Every row gives one point. Any point is a mix of the corners, with weights that add up to 1. It lies inside the corners' shape when no weight is negative. Is each point inside? If not, which corners have a negative weight?

Corners:
(1): [  2.3 -10.1]
(2): [-1.4  0.2]
(3): [-6.3  1.8]
Points:
[ 2.2 -8.5] -> outside (3)
[-3.7  0.2] -> inside
[-1.3 -0.6] -> inside
[-1.5 -0.2] -> inside
[ 1.0 -9.1] -> outside (2)
[-4.1  0.2] -> inside
[-3.1 -3.5] -> outside (2)
[-5.6  1.1] -> inside
[-5.8  3.4] -> outside (1)

Corners:
(1): [ 2.1  1.6 -3.8  1.4 -3.5 -0.4 -5.5  2.5 -7.0]
(2): [ 0.2  8.7  4.8 -5.4  5.4  9.4  3.7 -4.3 -5.4]
(3): [ 1.2 -9.9  1.1 -0.7  4.6 -6.7 -0.3  4.8  0.9]
(4): [ -2.6  -1.3 -10.7  -1.2  -0.3  -5.3  -1.5  -4.1   3.8]
(5): [-5.9  1.3 -5.7  0.2 -4.8  3.5 -0.4  4.2 -2.7]
(6): [  4.5   5.4   6.4   0.5  -1.1   3.1   3.3 -13.9  -5.3]
(7): [-0.9 -4.7  2.5 -2.7  9.4  5.6  4.3 -4.4 -7.3]
(8): [  1.2 -11.6   3.8   2.4   5.8  -1.3  -6.4   1.8   1.2]
(9): [-6.7  4.5 -4.8  0.3  1.5 -3.8 -2.0  4.1 -4.5]
(10): [  2.6 -12.4   2.3   8.0   7.1  -0.8  -3.3   7.5   0.9]
Points:
[ 0.3  0.6  0.0  1.0  1.7 -3.0 -1.8 -1.9 -1.8] -> outside (5, 7)
[ 0.9 -7.4  0.9  4.7  5.0 -0.8 -2.2  4.4 -0.7] -> inside
[ 0.9  1.3  1.9  0.2  0.4  1.1  1.0 -5.0 -3.7] -> inside
[ 0.4 -0.9  1.7  0.4  2.3  0.4 -0.8 -2.6 -3.0] -> inside
[ 1.3 -4.7  1.6  2.1  3.1 -0.1 -1.9 -1.0 -1.1] -> inside

Corners:
(1): [-4.0 -2.2 -6.6  4.0 -4.4  3.7  6.1 -6.0 -6.5  4.0 11.0 -8.5 -3.3  0.0
  2.0  1.1 -3.3 -4.5 -4.0  5.9]
(2): [-2.2 -1.9  7.5 -2.8  4.6  1.3 -7.5 -8.1  0.0  7.1 -3.9 -6.5  1.3 -3.8
 -3.2 -3.0 -4.1 -1.0 -3.4 -6.1]
(3): [ -2.1   0.2   4.5  -6.9  -1.0   1.7   3.4 -10.7   4.8  -1.5   2.8  -1.9
  10.6  -7.5   0.5  -8.6   2.8  -5.8   1.5   7.2]
(4): [-0.8 -6.4 -2.5  3.9 -5.1  1.4 -5.4 -0.2  5.6  7.1  2.1  3.6 -4.7 -5.4
  1.4 -4.0  3.1  0.2  1.5  0.7]
(5): [ -1.6   7.9  14.4  -5.0  -0.9  -3.9  -6.8 -12.0   3.8   7.3   6.5  -0.2
   8.6   4.7  -4.4  -2.0   0.8  -0.9  -7.6   5.6]
(6): [ 3.7 -9.2 -6.4  3.2  0.5  2.6 -7.3  7.5 -0.1 -3.6 -2.0  2.7  3.0  1.4
 -1.0 -3.8  4.4  5.1 -8.2  3.3]
(7): [-0.3  0.3 -0.8  3.5 -2.4  0.1  0.6 -7.2 -5.7 -2.5 -0.4  4.0  4.2 -4.1
 -4.5  0.7  0.0 -3.6 -2.1 -6.6]
(8): [ 4.9 -1.4  6.2  2.2 -7.6 -1.2  3.5  5.4  3.1  1.3  4.6  7.4 -5.4 -2.8
 -0.4 -5.3 -2.9 -0.3  1.7 -2.9]
(9): [-5.0 -2.7 -4.1 -3.7 -3.9 -3.6 -2.1  7.3  5.9  0.6  0.5 -0.4 -1.6  2.4
 -3.1  1.5  2.1 -4.5  1.9 -6.7]
(10): [  6.3  -2.2   2.9  -7.4  -3.3 -12.4   5.8   2.3   7.8  -6.3  -6.0  -6.5
   0.8   0.0  10.2   0.6  -5.4  -8.1  -2.1   3.3]
(11): [ -5.2  -5.3  -6.0  -7.7   2.7   1.6  -1.4 -11.6  -5.0   6.7   1.8  -7.3
  -2.7  -1.4  -2.5   2.1  -4.4  -0.7  -1.6   3.3]
(12): [-4.2 -6.6 -9.8  0.5 -0.6  6.3  1.1  9.2  1.0  6.9  4.7  0.7 -6.3 -2.3
  0.7  3.6 -1.3 -6.9  0.2 -6.3]
(13): [ 1.6  0.1  6.9  3.1 -5.5 -6.6  6.6  3.1 -6.9 -4.7  5.4  3.9  9.9  2.1
  3.7 -3.0  8.0  5.4 -3.7  4.5]
(14): [ 2.8 -0.1 -5.0 -2.7  0.8 -0.3 -3.6 -3.7 -0.2 10.4  0.9 -1.2 -6.4 -5.2
 -3.6  5.2  1.5 -2.5  4.3  1.2]
(15): [-6.0  3.4 -0.7 -1.5  4.6 -5.8 -0.6  4.7  6.8 -0.8  3.4  1.0 -4.4  3.7
  2.4 -3.3  2.6 -5.8 -2.1 -3.5]
(16): [ -6.9   5.5   6.7  -3.3   2.5   1.7  -0.1 -11.0   7.5   3.2  -0.3   0.5
  10.9   4.2  -2.5  -4.9   6.2  -3.0  -1.7  -0.2]
(17): [  0.6   2.9   5.3  -8.3  -2.8   2.2  -3.2  -3.4  -3.0  -3.0  -1.2  -4.3
  -6.9  -6.3   8.0  -4.7  -6.3 -11.3   1.7   1.5]
(18): [-1.9 -3.5  1.0  4.3  0.9 -0.8  1.6  1.2  0.3  1.7  4.2  0.3 -1.2 -3.4
 -5.4  5.1 -4.9  3.2  1.2  0.8]
(19): [ 2.6  4.4 -5.6 -0.6 -5.3 -2.2 -3.9  8.2  5.5  1.6  2.2 10.3 -4.1 -2.9
  0.9 -8.3 -3.5  3.3  0.9 -3.3]
(20): [ 2.4 -8.3 -8.2 -3.6  6.6  4.1 -8.0 -0.3 -5.2 -0.3  0.5 -4.4 -4.4  2.7
  1.9  1.8 -5.3  1.1 -0.3 -8.8]
(21): [ 1.2 -3.3 -4.5 -1.6 -1.0 -0.8 -7.6 -0.4 -2.7  8.3  3.5  5.3  7.2  6.2
 -7.5 -4.5 -2.7  0.9 -0.5  2.1]
Points:
[ 0.5 -1.4 -1.9 -0.3 -1.3 -1.8 -0.3  4.8  0.0  1.2 -0.2  2.6 -1.8 -1.2
 -0.5  0.1  0.2 -1.1 -0.5 -1.8] -> outside (1, 3, 4, 5, 20)
[ 0.7 -4.2 -3.6  1.2 -3.0 -0.3 -0.4  3.9  2.0  0.6  1.6  3.2  2.8 -0.4
 -0.9 -3.6 -0.9  0.8 -0.6 -1.9] -> outside (5, 11, 14, 15, 17)
[-1.2 -3.0 -1.7 -1.9  0.1  0.8 -2.5 -1.9 -0.4  3.6  1.3 -1.0 -0.2 -1.0
 -1.4 -1.0 -1.2 -1.4 -1.6 -0.5] -> inside
[ 0.1  0.3 -0.9 -2.8  0.6 -2.0  0.4 -2.5  2.9  1.6  2.8  0.1  1.5  0.6
 -0.7 -1.2 -0.8 -2.6 -1.9  2.1] -> outside (2, 4, 9, 13, 17)
[-3.8  1.6  1.0 -1.6 -0.9 -1.0  1.2 -4.2  0.6 -0.5  2.6 -0.7  1.8 -0.7
  0.8 -0.5 -0.1 -4.5 -1.0 -1.6] -> outside (2, 6, 8, 14, 21)
